Each row of a before or after table is a point. The points were changed in one or more steps. Then noise was added and the rows were shuffled. The steps act on columns, c1 being the first. Name the steps. A step turns or swaps two columns, mirrors them in a line or flattens them onto one, adds a multiple of one to another, or multiplies or shifts one. Angles are multiples of 10 degrees, from the lower column toward the higher: turns from -170 to 170, lines from 10 to 170 but not 90. Use the fewest steps. Two steps may share a column if one is a turn and the other turns, adds or multiplies; they go together, in the order done. Otherwise the lowest column goes first.

Before, 10 rows:
-1.5 -0.2 0.7

0.6 -1.9 3.0

-2.4 2.4 5.2

-2.5 -3.2 -0.7

2.1 -0.5 -3.2

-1.7 -2.0 -1.2

-1.9 -2.6 2.8

3.8 -1.7 -0.4

-1.4 0.4 0.6

-1.6 0.9 1.2
After:
0.9 -2.0 -6.4

-1.2 1.5 2.3

0.0 1.5 1.4

2.7 3.2 -1.5

-0.6 1.3 1.2

2.3 2.3 5.6

2.1 -0.3 5.9

-2.9 1.9 10.5

1.7 2.0 -2.5

2.4 -3.4 -0.9
Steps: mirror c1 and c2 in the line at 140 degrees; multiply c3 by 2

Before (11 x 9):
2.9 -1.4 2.8 -2.2 2.7 -7.2 2.8 -0.1 0.8

-0.9 2.3 0.4 4.2 2.8 5.1 -0.8 -1.8 -0.4

-0.8 -4.0 -0.8 -1.0 0.7 -0.2 4.1 4.6 -0.7

-7.1 -0.5 1.7 5.4 3.0 0.6 3.5 -2.6 -4.4

-2.9 1.0 4.2 1.6 0.5 2.7 -0.3 -0.6 -1.5

1.1 1.4 -4.1 -4.8 4.2 2.6 4.1 -2.8 2.2

-3.7 0.1 -1.8 -0.3 1.1 -2.0 -3.5 0.9 -2.2

-3.6 0.0 -0.7 -1.0 1.6 3.0 -2.1 -3.6 0.2

-4.3 3.7 3.8 3.3 -3.1 -1.5 -2.3 3.1 -1.3

5.3 2.3 0.4 -2.9 -2.5 0.6 0.6 0.0 -2.2

0.5 -1.0 -4.1 -0.1 -4.9 -0.1 0.1 -1.0 0.4
After, 11 rows:
6.5 4.9 -4.2 -0.2 1.7 0.0 0.3 -0.9 0.5

3.0 -1.0 4.2 1.6 0.7 2.7 -0.2 -0.6 -1.5

7.2 -4.3 -4.1 -5.0 -0.9 2.6 4.0 -2.9 2.1

11.2 1.1 0.5 -2.9 3.2 0.4 0.6 -0.2 -2.1

9.0 -1.6 2.8 -2.2 -2.6 -7.2 2.8 -0.1 0.8

1.6 1.0 4.0 3.5 4.8 -1.6 -2.4 3.2 -1.4

5.3 1.6 -0.9 -1.0 -3.8 -0.1 4.0 4.6 -0.8

2.4 -1.1 -0.8 -1.0 -0.9 2.8 -2.2 -3.7 -0.1

-1.1 -2.3 1.9 5.4 -1.9 0.7 3.7 -2.6 -4.3

2.4 -1.0 -1.8 -0.2 -0.4 -2.0 -3.5 1.0 -2.4

5.2 -3.6 0.6 4.2 0.4 5.2 -0.8 -1.7 -0.3
Steps: shift c1 by 6.0; turn c2 and c5 by 120 degrees

Before:
-0.7 5.5 -1.7 -2.0 -0.9 -2.3 -0.8 2.8 2.9 -0.7 0.7 1.2 -0.6 -2.5

2.1 2.0 -3.1 -0.6 -1.3 1.1 2.5 2.0 4.3 0.4 -1.6 2.1 2.4 1.6

1.5 -0.1 -0.9 -1.2 1.6 0.4 -2.6 -0.8 -7.0 -1.1 2.0 -0.2 -0.3 -3.9

-1.2 5.5 -3.0 1.7 4.1 0.0 1.5 0.2 4.6 -0.5 0.0 5.3 -1.1 -0.1

-7.4 3.5 -6.1 0.2 1.5 -2.5 3.6 5.8 4.1 2.2 -0.2 1.5 -0.2 1.6

-1.1 4.4 -4.1 1.5 -1.9 -1.9 3.5 1.4 2.2 -3.5 -0.5 2.9 -2.1 2.2

0.6 -0.4 2.7 -1.6 -0.4 -0.7 -2.4 -1.3 -0.7 -0.9 2.6 -2.5 -1.4 5.0

0.1 0.3 2.6 -1.7 0.5 -0.2 1.4 -4.5 -3.6 0.2 2.3 -2.0 -1.9 -4.9

0.7 4.3 -1.0 3.1 2.1 -6.7 2.8 1.4 3.1 -1.6 -0.1 -0.3 1.8 2.1

4.6 -0.8 -2.1 -0.5 0.3 -0.3 -2.1 -1.9 0.2 0.1 1.0 -3.8 -4.8 1.1

-1.5 0.2 -3.9 -4.6 -0.7 -1.9 -2.5 -4.5 -2.3 0.5 1.9 -0.9 1.2 -1.5

1.5 -0.2 0.4 1.2 -1.4 -1.1 -1.8 -3.4 -3.2 1.0 7.2 -1.1 -0.3 -2.9
After (12 x 14):
-1.1 8.6 1.0 1.3 -2.1 -2.4 3.0 1.5 1.9 5.1 -0.4 2.8 -2.3 2.0

0.6 -0.9 -2.9 -1.5 -0.7 -1.0 -2.4 -1.4 -0.1 -1.7 3.0 -2.6 -1.2 5.2

-7.2 7.3 6.9 0.2 1.5 -1.1 3.6 5.9 1.4 3.9 -0.4 1.4 -1.5 2.0

1.7 -0.2 -0.6 1.0 -1.1 -0.9 -2.1 -3.5 -3.6 -0.4 7.3 -1.1 -0.5 -2.6

-1.5 0.1 2.3 -4.3 -0.6 -0.6 -2.4 -4.6 -3.5 2.6 1.5 -0.9 -0.4 -1.2

5.0 -2.0 1.4 -0.4 0.5 -3.1 -2.3 -1.9 -0.1 1.8 0.9 -4.0 -2.2 1.1

0.3 8.9 0.5 3.5 1.9 -2.8 2.9 1.8 3.8 1.7 -0.2 0.1 -1.8 2.3

0.1 0.8 -2.9 -1.6 0.8 -0.9 1.2 -4.5 -2.5 -2.3 2.5 -2.1 -0.5 -4.7

1.8 4.5 3.4 -0.4 -1.0 1.8 2.5 1.6 3.1 2.2 -1.3 2.2 1.8 2.2

1.1 -0.3 -2.3 -0.9 1.2 0.2 -2.9 -0.9 -6.1 1.7 2.0 -0.2 0.1 -3.8

-0.3 11.1 1.7 -2.1 -1.3 -2.0 -1.2 2.8 2.5 2.1 0.8 1.0 -1.2 -2.8

-1.1 10.9 2.8 1.4 4.2 -0.3 1.2 0.3 3.6 3.0 0.2 5.8 -0.9 0.1
Steps: multiply c2 by 2; turn c3 and c10 by -130 degrees; turn c3 and c9 by -20 degrees; flatten c6 and c13 onto the line at 40 degrees
